Every row gives one point. The window is the flat piece filled in between its corners: a triangle in 3 columns, a solid with four corners in 4, and so on. A path goes straight from each point to the next, and from the last back to the first. After which points does the path pass through the window?
(in the rows, 128 means zero)

Window:
[[125 150 114]
 [ 95 138 122]
 [146  37  94]]
Path:
(1): [ 85 132  77]
(2): [109 132 147]
(3): [149  49 134]
(4): [129  62  77]
(5): [ 82 138  70]
(6): [110 133 145]
(7): [112 103 142]
(8): [101 115  90]
Through the window after points: 1, 3, 5

Window (4 x 4):
[[130 155  67 177]
 [ 23 123 145  60]
 [133 123 129 166]
 [116 171 125 147]]
Path:
(1): [ 87 136 115  74]
(2): [132 132 105 145]
(3): [ 81 153 118 186]
(4): [ 57 130 120 154]
(5): [ 97 126 105  87]
(6): [135 143 120 130]
(7): [ 91 157 136 201]
(8): [100 157 112 178]
(9): [134 169 105 128]
(10): [ 84 132 152  89]
(11): [ 59 137 161 126]
(12): [113 155  79 185]
(13): [147 147  72 144]
(14): [147 146  91 125]
(15): [ 94 157 106 174]
(16): [ 44 144 148 131]
Through the window after points: 2, 6, 8, 12, 14, 16

Window (8 x 8):
[[138 203 165  73  83 109 108  91]
 [142  98 161 142 127  70  84 120]
 [103 160 189 184 141 126 122 111]
 [161 166 149 119  44 123 158 105]
 [ 76 166  19 138 152 198 161 118]
 [172 170 126 139  67 159  83 139]
 [161 180  77 133 180 151 183  88]
 [166 120 226  83  58 139  84 120]]
Path:
(1): [124 151 142 128  97 138 122  28]
(2): [139 170 149 126 135 113 174 183]
(3): [148 163 149 110 125 125 153 173]
(4): [156 148 116 139 111 136 121  57]
(5): [150 174 133 122  92 134  90  41]
(6): [144 191 141  92 114 127 151 161]
(7): [145 156 150 142 122 118 117 168]
(8): [135 146 144 152 103 140 100  55]
(9): [154 151 158 135  80 149  89  97]
(10): [152 166 153 122  90 136 108 147]
(11): [138 169 120  99  97 133 135 183]
(12): [143 156  92 104  90 169 118  59]
(13): [120 152  93 132 109 168 112  61]
(14): [111 176 106 112 121 151 145 145]
(15): [159 156 160 106 104 132 122 147]
(16): [133 136 158 122  71 147 110  44]
Through the window after points: 3, 5, 7, 9, 13, 15
